Each row is a point. The points of each table are mixes of a few directions, plus a little noise. Count the directions of each table, and those that both share. Where both have some left over, give the other angles between the two spaces (their principal angles), to ten degrees, smallest first.

First (6 x 2):
[[  8   8]
 [-61 -66]
 [ -7  -7]
 [ 20  23]
 [ 16  17]
 [ 24  27]]
Second (5 x 2):
[[-65  -9]
 [ 10   1]
 [-24  -3]
 [ 18   2]
 [ 62   8]]
Directions: first 1, second 1, shared 0; angles 40

First:
[[ -9 -26 -38  33]
 [-18 -38  36  10]
 [ 23  44 -44 -11]
 [-27 -55  40  21]
 [ 14  34  14 -29]
 [ 19  42 -13 -24]]
Second (5 x 4):
[[ 61   7  27  18]
 [ 36 -26   2  44]
 [ -5  30  -2 -30]
 [-28  22 -27 -26]
 [-64 -34   0  -5]]
Directions: first 2, second 3, shared 2

First:
[[  1  39 -17   3 -33  -6  -8  -8]
 [ -1  84 -28  22 -55  -2   5 -24]
 [  0  97 -34  21 -68  -5   0 -26]
 [ -5 -62  31   7  62  16  30   6]
 [  0 -53  18 -13  36   2  -1  15]
 [ -2  44 -12  18 -23   3  11 -16]
 [  1  -2  -2  -6  -3  -3  -8   3]
 [  4 -92  25 -36  51  -4 -22  32]
 [  3 -74  20 -28  41  -3 -17  26]
 [ -2  18  -3  10  -7   3   9  -8]]
Second (9 x 8):
[[-37 -39  33 -50  41 -34  48  62]
 [ 49  21 -29  34   1 -51  26  -3]
 [ 32  19 -17  29 -11  -2 -19 -24]
 [ 24  23 -28  47 -19  -8  24 -30]
 [ -8  -2  10 -42  -1  21 -52   7]
 [ 14  -7   4  62  10 -20  43 -12]
 [-48 -40  53 -24  16  47 -36  11]
 [  4   3  -2  11  -5   4  -1  -9]
 [-29  22 -22 -70 -30  40 -34  -3]]
Directions: first 2, second 4, shared 0; angles 30, 30

First, 8 rows:
[[ -5   8  46 -36 -15  52   5  83 -58]
 [ 16 -17  24  72   1  12 -16 -14 -11]
 [ -2 -22 -32   9  15  11  18   9  12]
 [ 13  14 -13 -54  61  -3   0 -13  -4]
 [  7  44  11 -45  20  16   5   0  24]
 [-12 -34  20  13 -40 -52 -31  -7 -70]
 [  5  -7 -22  45   3   4   9 -25  45]
 [-21  13 -33  -3 -45 -38  11 -33  60]]
Second, 10 rows:
[[ -20   -8   -1   -4  -38  -14    7   10    0]
 [  52   22   -5    6   98   37  -19  -24    4]
 [   5    5  -28   -6    0    4   -1    4   11]
 [ -10   -7   18    3  -12   -7    3    0   -7]
 [ -58  -27   23   -3 -102  -42   21   22  -10]
 [  23    7   21    8   52   16   -9  -16   -8]
 [ -68  -34   45    1 -114  -49   24   22  -19]
 [  24   12  -17   -1   40   17   -8   -8    7]
 [   7    1   15    5   18    4   -3   -6   -6]
 [  45   28  -70  -10   59   32  -14   -5   29]]
Directions: first 5, second 2, shared 1; angles 40

First (8 x 12):
[[ -9  -1  17  25 -36  11  10   7   3  15 -14 -12]
 [ -1   7 -16 -39 -31  -5 -13 -12  -7 -34 -27 -18]
 [ 12   4 -27 -45  31 -15 -15 -12  -4 -30   6   9]
 [ 24   1 -41 -59  88 -27 -23 -16  -5 -33  36  30]
 [ -7  -1  15  23 -24   9  10   6   1  14  -8  -8]
 [ -8   6  -4 -22 -58   3  -6  -6  -6 -24 -39 -28]
 [-13 -11  47  93   4  21  32  26  13  71  24  12]
 [  2  -5   9  25  28   2   7   7   5  21  22  15]]
Second (9 x 12):
[[ 32  -1 -49 -66 121 -34 -26 -17  -5 -36  52  43]
 [  6   0 -10 -14  26  -8  -6  -4  -1  -8  11   9]
 [-23   0  35  48 -87  25  20  12   3  25 -38 -31]
 [ -4   0   7   9 -17   4   4   2   1   5  -8  -6]
 [ -7   0  10  14 -25   7   5   4   1   7 -11  -9]
 [-15   0  23  32 -57  16  13   8   3  17 -25 -21]
 [ 16  -1 -25 -33  61 -17 -13  -9  -2 -18  26  22]
 [-13   0  20  28 -50  14  11   7   2  15 -22 -17]
 [  8   0 -12 -17  30  -8  -6  -5  -1  -9  13  11]]
Directions: first 2, second 1, shared 1

First:
[[  58  -18   34   30   -7  -96   30   49  -51   16  -63   -4   30  -63
    83   -3   66   42]
 [ -22    7  -12  -11    4   40  -12  -20   20   -5   26   -2  -13   25
   -33    2  -26  -18]
 [   8   -2   -8   16  -15 -120   17   45  -34  -20  -50   56   30  -58
    60  -10   48   41]
 [ -13    4    0  -15   11   95  -16  -36   30   11   43  -38  -25   48
   -53    7  -42  -34]
 [ -44   14  -36  -13   -5  -13  -12   -6   18  -30   15   49   -2    7
   -23   -6  -19   -3]
 [  21   -6   20    3    6   34    3   -7   -2   20    4  -38   -6    9
    -2    5   -2   -8]
 [ -19    6   -8  -11    5   50  -12  -23   21   -1   28   -9  -14   29
   -35    2  -28  -20]
 [  10   -3    9    3    2   10    2   -1   -3    9   -1  -16   -1    2
     2    1    2   -1]]
Second:
[[ -7  18   4  -5  -7 -37 -14 -22   2 -11  13  13  32 -28  17   7  18  11]
 [  3   2 -11   4  23 -66  -1   5   9 -25 -13  24  28 -16  24  10   0  34]
 [-17  10 -12  -1  24  45  12 -10  38  20  13  11 -34  20 -19  11 -30 -40]
 [-23  14   4 -11  13  28  12 -15  38   7  37  -2 -18  16 -10  23 -16 -28]
 [-11  -3  -8   8   5 -52  26  40   5 -18 -11  40 -12  -7  19   3   5  13]
 [ 16  27  26  49 -40   3 -27   5 -27  -3  37  81 -39 -38 -28 -46  25  -8]
 [-33   9 -15 -19  -5 -24  21   1  15   5  -6  14   5 -13  22  17  11 -19]
 [ -4 -10  21 -18  25  97  11 -16  37  15  48 -72 -34  65 -38  27 -42 -29]
 [ 31 -61  12 -18 -52 -33  12  57 -91 -16 -69 -83  39   8  32 -23  45  59]
 [-24  25 -38   8  -7  -2   0 -14   7  34 -33  70 -16 -39   3 -17   6 -48]
 [ 68 -33  18   3  23  39 -51 -33 -33  -8 -16 -97  48  31 -22 -11 -22  55]]
Directions: first 2, second 6, shared 1; angles 50

First:
[[-30  65 -38   4   1 -57 -22 -99 -22  66 -50 -62 -76  11 -20  -5   7 -60
  -59  14]
 [ 36 -32  28   3 -18  37   7  28 -24 -24  12  29  39 -21  35   1  -1  19
   33   5]
 [ -5  22 -11   3  -4 -18  -9 -39 -16  25 -20 -22 -26   0   0  -3   3 -23
  -19   8]
 [  9 -37  18  -4   6  29  14  65  26 -41  33  37  43   0   2   4  -5  38
   32 -13]
 [ -5 -38  13  -7  18  23  17  80  49 -47  43  39  43  10 -15   5  -7  46
   29 -21]
 [-35  29 -26  -3  18 -34  -6 -22  26  21  -9 -25 -35  20 -34  -1   1 -16
  -31  -7]
 [ 17   5   5   5 -15   4  -5 -27 -33  13 -15  -7  -5 -13  21  -2   3 -14
   -1  13]
 [  6 -18   9  -2   2  14   7  29  10 -19  15  17  21  -1   2   1  -2  18
   16  -5]
 [-14  40 -21   3  -3 -33 -14 -64 -20  41 -32 -38 -46   4  -7  -3   5 -38
  -34  11]
 [ 22 -36  23  -1  -4  34  11  49   4 -34  24  34  42 -10  17   2  -3  30
   33  -5]]
Second:
[[  32   56   -5   35   10  -11   -1    9   49  -17  -27  -69  -23   48
    34    9  -27  -18   -8   34]
 [   2    6    3   -1    5    1   -9   -1    1   -1   -5   -8   -4    3
    -4    0   -5    1  -15    6]
 [ -21  -52  -18    2  -39   -3   67    4  -18   15   44   75   36  -40
    22    1   42   -4  110  -57]
 [ -12  -21    1  -13   -4    4    1   -3  -17    6   11   26    9  -19
   -11   -3   10    7    4  -13]
 [ -11  -19    5  -18    2    7  -11   -5  -22    7    5   21    5  -17
   -20   -5    5   11  -16   -7]
 [ -12  -31  -11    1  -23   -2   40    2  -11   10   27   45   21  -25
    13    1   26   -4   66  -35]
 [  13   41   21  -12   42    8  -73   -7    6  -11  -42  -64  -33   32
   -35   -4  -41   11 -121   55]
 [   9   22    2    6   10   -1  -12    1   13   -6  -14  -28  -12   17
     3    2  -13   -2  -21   17]]
Directions: first 2, second 2, shared 0; angles 60, 90

First:
[[-18 -36 -30 -15  -1 -15 -12 -20 -17  39 -12  42  44   4  -5  56 -31 -16
   26 -20  65 -46 -53  63  24 -42 -34  12  -5  44 -37 -45]
 [  7  13  11   6   1   7   5   8   5 -15   5 -17 -16  -2   2 -22  12   6
   -9   7 -25  17  20 -24  -9  16  13  -5   2 -16  14  17]
 [ 16  31  26  14   1  13  11  17  14 -33  10 -37 -37  -3   4 -48  26  13
  -22  18 -56  40  45 -54 -21  36  30 -10   3 -37  31  38]
 [ -4  -9  -7  -4   0  -3  -3  -5  -4   9  -3  10  10   1  -2  13  -7  -3
    6  -4  16 -12 -12  15   5 -11  -7   3  -1  10  -8 -11]
 [ 12  25  20  10   0  10   9  14  10 -26   8 -29 -29  -4   3 -37  20  10
  -18  14 -44  32  36 -42 -17  29  24  -8   3 -29  24  31]
 [ -8 -15 -12  -6   0  -6  -5  -9  -7  16  -5  17  18   2  -2  23 -12  -7
   10  -8  27 -19 -21  27  10 -18 -15   5  -2  18 -16 -19]
 [ 11  20  17   9   0   9   7  11   8 -21   6 -23 -24  -2   2 -31  16   8
  -15  12 -36  26  29 -34 -14  24  19  -7   3 -24  20  26]
 [-25 -50 -41 -21  -1 -20 -16 -28 -23  54 -17  59  59   7  -8  77 -42 -21
   34 -28  90 -64 -74  86  34 -58 -48  17  -7  58 -50 -63]
 [ 18  35  30  15   1  14  12  20  16 -38  11 -42 -42  -5   5 -55  30  15
  -25  20 -64  45  52 -61 -24  41  34 -12   5 -42  36  44]
 [ -8 -15 -13  -7   0  -5  -5  -9  -7  16  -5  18  18   2  -3  23 -12  -7
   11  -8  27 -19 -22  26  10 -17 -14   5  -2  18 -15 -18]]
Second:
[[   1    1    4   -6    2    3    6   -2   -1   -2   -3   -3   -3    0
     4  -12    1   -2    3    1   -3   -4    4   -3   -5    3    4   -7
    -1    3   10    3]
 [   0    9    2  -14    4    9   11   -8   -4  -11   -3   -8   -3   -4
    15  -20    2   -5    2    3   -8  -13    9   -4  -16    6    6  -17
     5    8   21    2]
 [  23  -47   78   -5   12    5   52   29    4   41  -41  -15  -42   31
   -38 -121    8   -4   50   -4   11    8   23  -21   28   16   55  -16
   -59   14   47   46]
 [ -16   41  -52  -10   -5    6  -25  -28   -7  -38   25    3   25  -25
    40   64   -3   -2  -33    5  -15  -18   -8   11  -34   -5  -32   -5
    45   -2  -13  -30]
 [  -4   39  -14  -41    8   27   21  -31  -14  -42    0  -20    1  -19
    55  -29    4  -13   -6   10  -27  -40   21   -8  -55   13    4  -47
    28   19   50   -5]
 [   8  -48   24   45   -8  -29  -18   38   16   51   -4   20   -6   24
   -65   19   -4   14   12  -11   31   45  -21    6   64  -13    1   50
   -37  -20  -50   11]
 [  -8   -2  -26   26  -10  -18  -35    5    6    6   18   18   17   -3
   -15   69   -6    9  -18   -4   11   19  -22   14   20  -14  -27   34
    10  -17  -49  -17]
 [ -11   44  -34  -30    2   19    0  -32  -12  -44   13  -10   13  -24
    53   16    0   -8  -20    8  -24  -33    9    1  -50    5  -14  -31
    39   10   23  -18]
 [  -3   18   -8  -18    4   12    8  -14   -6  -20    1   -9    1   -9
    25  -10    2   -6   -4    4  -12  -18    9   -3  -25    5    1  -21
    14    9   22   -3]
 [   9  -56   27   53   -9  -34  -22   43   19   59   -4   24   -6   28
   -75   24   -4   17   13  -13   36   53  -25    7   75  -15    1   59
   -43  -24  -60   12]]
Directions: first 1, second 2, shared 0; angles 60

First:
[[  12  -75   60  -18  -42   33  -19   57   21   62    3    1  -48   15
    29    4  -15  -76   -2   45   50  -70   28   -5  -26  -14  -63  -50
   -52  -46   39   17]
 [   2  -23  -11   39  -32   13   -8   -8   15   18  -26   16  -10  -22
    27  -37   45    1   -5   21   -1  -27   55  -25   24   -7  -21  -31
   -37    0    6   29]
 [  -4    9  -38   50  -16   -1    2  -33    5   -8  -29   16   11  -29
    15  -40   53   34   -5    2  -24    2   45  -25   38   -3    7   -9
   -15   20   -9   21]
 [  -5   23  -41   41   -2   -8    5  -36    2  -19  -22   13   19  -25
     5  -31   43   41   -1   -8  -28   17   27  -17   35    2   19    4
     0   25  -15   12]
 [  -4   31    0  -32   34  -16   10   -3  -17  -26   22  -13   15   17
   -28   32  -37   11    5  -24   -7   34  -51   23  -17    9   27   34
    39    7  -12  -28]
 [  -4    8  -28   37  -10    0    2  -26    4   -7  -21   13    9  -23
    12  -31   42   26   -4    1  -19    3   32  -20   28   -1    5   -7
   -12   15   -8   16]
 [   4  -21   21  -13   -8   10   -6   21    4   19    5   -2  -14    8
     6    6  -11  -26   -1   13   17  -20    1    2  -13   -3  -18  -13
   -12  -15   11    2]
 [ -12   65  -40   -2   44  -28   18  -38  -20  -53    8   -7   39   -3
   -32   13   -9   56    5  -43  -36   63  -41   12    9   14   55   50
    53   35  -31  -26]
 [   7  -17   75 -102   32    1   -1   66  -15   14   58  -35  -22   62
   -33   84 -112  -67    9   -6   46   -2  -95   54  -76    7  -11   21
    34  -39   17  -47]]
Second, 10 rows:
[[  17   22  -13   -5   34   -4   15  -41    9  -42  -52    5   21   12
   -25   -4   15    6   19   -6   26   24    0   -8   12  -16   25    3
    17  -29  -15   24]
 [  -3  -52   46   -9  -24   11   -6   45    5   44   28   -1  -30   -2
    27    6  -20  -35  -13   28   11  -45   -1    8  -30    2  -42  -24
   -21   -5   28   -5]
 [ -33  -25    8   21  -54   -1  -22   58  -18   63   89   -6  -25  -30
    43    0  -16    9  -35    4  -61  -30    0   11  -11   31  -33    2
   -22   64   18  -43]
 [  11  -14   19  -22   -2   11   -7   15    6   10   -6   -4  -12   20
    -6   13  -15  -32    8    7   30  -13   -1    3  -10   -8  -12  -10
   -10  -30    8    6]
 [   2   57  -53   14   27  -15    9  -52   -6  -50  -30    3   35   -3
   -28  -10   25   45   12  -31  -18   50    1  -10   34   -1   47   27
    25   11  -31    6]
 [   4  -14   14    4   10   -1   13   -8    7   -6  -17    7    1   -6
     5   -8    8   -2    0   14   11   -8    0   -2   -8   -6   -5  -10
     4   -8    5   12]
 [  -4   34  -28  -47  -55   19  -67   68  -24   48   80  -38  -27   49
   -23   52  -57  -37    5  -48  -14    9   -1   12   16   17   -3   25
   -36   -1   -7  -47]
 [   8   -1    1   23   42  -12   38  -54   13  -44  -60   20   25  -20
    -2  -28   36   26    6   17   14   11    1   -9    0  -14   17   -7
    27   -8   -6   32]
 [  -4   26  -21  -42  -53   18  -61   65  -21   48   76  -33  -27   42
   -17   47  -52  -34    2  -40  -14    4   -1   11   12   17   -7   20
   -34    2   -4  -44]
 [   5  -34   26   62   75  -27   87  -95   29  -70 -105   48   40  -63
    24  -67   77   55   -4   55   14   -2    1  -17  -15  -22   13  -26
    50    3    4   61]]
Directions: first 2, second 3, shared 1; angles 60

First, 10 rows:
[[ -1  11  28  40  41 -19 -29   0 -22  18   6  11  17  41  48 -31 -35 -32
  -14 -35   3   4  10  10  -4  30 -27  72 -12   5 -19 -40]
 [ -5 -64 -11 -15  -6   0 -27 -17 -24 -38  20 -72   7 -22   7 -18 -36 -12
    5  29  -1 -34  26  10  -5  29  20  17  -9  49  -1 -29]
 [ -6  14  29  41   5   4  -4  -3 -12  45 -13  17  -4  11  43 -31 -27 -11
   -6 -32  39   9  33   6  -2 -10   5  33  34   7 -31 -13]
 [  0  26  16 -23  -8  -8  22  25   7  -8  13  35   1  11 -45  30  39   6
   -7 -15 -62   9 -45 -18 -10   9 -39   5  -5 -42  10  -6]
 [  9 -13 -37 -42  14 -14  -9   3  10 -60  19 -19  14   3 -38  31  27   4
    4  34 -50  -9 -44  -4   4  26 -19 -20 -60  -8  39   8]
 [ 26  92 -63   8  46  -3  18   3  67  14 -44  88   2  35  -3  44  70  30
    7  13  33  55 -53   1  38 -51  -4 -95 -58 -60  47 101]
 [-11 -71 -17 -26 -75  41  17 -26  -5  -4 -10 -77 -29 -83 -14  -9 -21  27
   22  48  56 -32  63   1  -2 -39  84 -64  65  58 -13  22]
 [ -1   1  10  11  10  -5  -7   0  -7   5   3   2   4  10  12 -10 -10  -9
   -4 -10  -1   0   3   3  -2  10  -8  22  -2   1  -6 -13]
 [-10   8  60  37  11 -10  -9  11 -32  35  11  17   5  27  32 -33 -34 -28
  -17 -53 -11   1  17   0 -17  25 -30  85  29  -2 -38 -56]
 [  0  -3 -13 -29 -38  16  28   4  17  -7  -5  -1 -15 -32 -40  26  30  26
    9  21  -5  -1  -8 -11   0 -26  19 -54  19  -8  11  29]]
Second:
[[  7 -22  35   4  21 -15 -30  43  -4 -40  44  10  43  15 -40   7  -9 -27
   10  20 -38  19 -56  -4 -17  44 -66  34 -23 -30  16 -81]
 [ -5  -4 -23 -27  -6 -15   6 -29 -17 -15  13 -33 -21   7  15  -1   1  14
  -24 -24 -68 -53   6  -7   2  12  18  35 -12  27  -8  23]
 [  7  -1  31  23  16  -5 -25  46   9 -16  29  30  41   8 -31   6  -9 -17
   15  20   4  33 -44   0 -12  13 -49   9  -4 -41   9 -58]
 [  0 -19 -23 -10 -47  20  31 -33   2  16 -10 -27 -47 -23  18 -10  -5  35
   -9  -2  -6 -41  20 -14   8 -53  65 -33  52  40 -17  40]
 [  2  17  -6  22  27  -6 -37  13  10  -4   9   8  45 -11   1   1 -13  -2
   16  18  44  17  15  22   3   7  -5   7 -23 -17   4   7]
 [  1  79  20  29  44 -11   2  23  17  38 -28  79  20  36   8  14  30 -12
   -3 -36  33  56  -8  10   5   6 -45  12 -26 -58   4  19]
 [ -1   9 -31 -11 -14 -10   4 -29  -4  -1  16 -23 -16  -5  21  -4  -6  32
  -18 -20 -52 -56  12  -5   5 -20  40  21   9  23 -15  46]
 [ -8 -40  -5 -23 -29  30  38 -29  -6  19 -56 -30 -52 -18  13  -9  10 -11
    5  14  61  13  42  -2   6 -10  37 -62  22  46   4  11]
 [  1 -16  22  14  41  -7 -51  39   1 -34  14   1  64  -4 -27   4 -15 -40
   28  41  53  49  -5  23  -8  54 -54  11 -49 -28  24 -59]
 [ -5  68 -13 -16  23 -31  26 -26 -11  21 -12  32 -25  50  29  11  36   8
  -41 -78 -83 -27  -4  -7   5  17 -15  58 -34 -12 -10  51]
 [  3 -75  -7  -5 -75  48  34 -19   7  13 -18 -45 -52 -55  -3 -18 -20  24
   19  47  52 -14  22 -16   3 -68  75 -90  86  55 -11  -1]]
Directions: first 4, second 5, shared 2; angles 40, 90

First, 10 rows:
[[   8  -15    8    4   19  -37  -25  -26  -21  -33   38    3   -6   45
    17  -27   43   -1    9   32    5    1  -12    2   13   28  -21   35
    -6    9    0  -24]
 [   7  -13    8    3   18  -34  -23  -24  -19  -29   34    2   -5   41
    16  -24   38   -2    9   28    4   -1   -9    3   12   25  -18   31
    -4    8    0  -22]
 [ -14   25  -16   -7  -34   63   44   45   36   56  -66   -6    7  -77
   -29   47  -73    3  -16  -55   -8    0   18   -4  -22  -47   35  -60
     9  -16    0   43]
 [ -20   34  -20   -9  -45   87   59   61   48   78  -90   -8   12 -106
   -39   64 -100    4  -23  -76  -12    1   26   -6  -30  -63   48  -83
    13  -22    0   58]
 [  10  -18   11    4   24  -45  -31  -32  -25  -40   47    3   -6   56
    20  -34   52   -3   13   40    7    0  -14    3   16   33  -25   43
    -6   12    1  -30]
 [   0    0    1    0    2   -3   -2   -1   -1   -2    2    0   -1    3
     1   -1    3    0    0    2    1    0   -1    1    2    2   -2    2
     0    0    1   -2]
 [   2   -5    3    1    7  -13   -8  -10   -8  -13   15    1   -2   17
     6  -10   16    0    4   11    1    0   -3    1    5   11   -7   13
    -2    4    0  -11]
 [   9  -14    9    4   18  -33  -24  -24  -18  -29   34    2   -5   41
    16  -25   39   -1    9   29    4    0  -10    3   12   25  -18   32
    -5    9    0  -22]
 [  -9   16   -9   -4  -22   39   27   28   21   35  -40   -2    5  -48
   -18   29  -46    1  -10  -34   -5    2   12   -3  -14  -29   22  -38
     6  -11    0   25]
 [   5   -9    5    2   12  -23  -16  -17  -13  -21   26    1   -3   29
    11  -18   28   -1    6   21    4    0   -8    2    9   18  -14   23
    -3    7    1  -16]]
Second (11 x 32):
[[ -43   49   -1    3  -16    9    5   46   15   -9   39   13   26  -15
     7  -71  -47  -60   46  -47   19   18  -27   33    1   25  -13   -6
   -10    9  -34   -8]
 [ -13    5   -6   -4    3   -6  -15   11   -2  -17   31    1  -10   31
    28  -34   31  -12   20   17   -2    7  -24   -1   10   25  -33   10
    -5   12   -2  -28]
 [ -22    9  -22  -13  -13   31    1   37   14   12    0   -3  -23   12
    34  -10   26    1    9   10  -17   10  -23  -16    2    6  -34  -23
    -3    9    7  -22]
 [  23   -6   15    8    1   -5   17  -25   -2   16  -34   -1   23  -43
   -47   42  -49    9  -24  -26    8  -13   38    8  -13  -30   52   -5
     8  -17   -1   41]
 [  -6   -9   -8   -7   10  -13  -24   -1   -8  -22   34    0  -21   48
    39  -29   60    2   14   37   -5    6  -25  -10   15   28  -42   18
    -8   15    7  -37]
 [  -1   -3   -3   -3    7   -7  -14    0   -5  -12   18    2   -9   27
    19  -14   30    1    6   20   -3    1  -12   -4    8   14  -21   10
    -5    7    3  -19]
 [  -7  -12  -23  -15   -4   21  -10   21    5    6   -2   -7  -37   33
    44    6   61   23   -4   37  -25    6  -23  -30    8    6  -43  -12
    -3   12   19  -30]
 [  -7    0  -11   -6   -5   13   -1   14    6    2    0   -2  -14   10
    17   -4   19    4    2   10  -10    3  -10   -9    2    4  -18   -8
    -1    5    5  -12]
 [  -6   35   15   13  -20   19   39   13   19   31  -40    6   49  -89
   -66   21 -121  -27   -5  -82   22   -3   36   33  -23  -36   69  -27
     9  -21  -24   61]
 [  58  -35   38   20   20  -38   15  -79  -21    8  -50   -4   35  -49
   -82   78  -57   32  -48  -17   19  -29   70   11  -16  -45   92   20
    14  -29    7   65]
 [  23  -33    6   -1   19  -25  -17  -36  -18  -17    3   -4  -16   35
     9   17   49   28  -14   41   -5   -9    4  -15    8    5   -8   22
     1    3   17  -11]]
Directions: first 1, second 3, shared 1
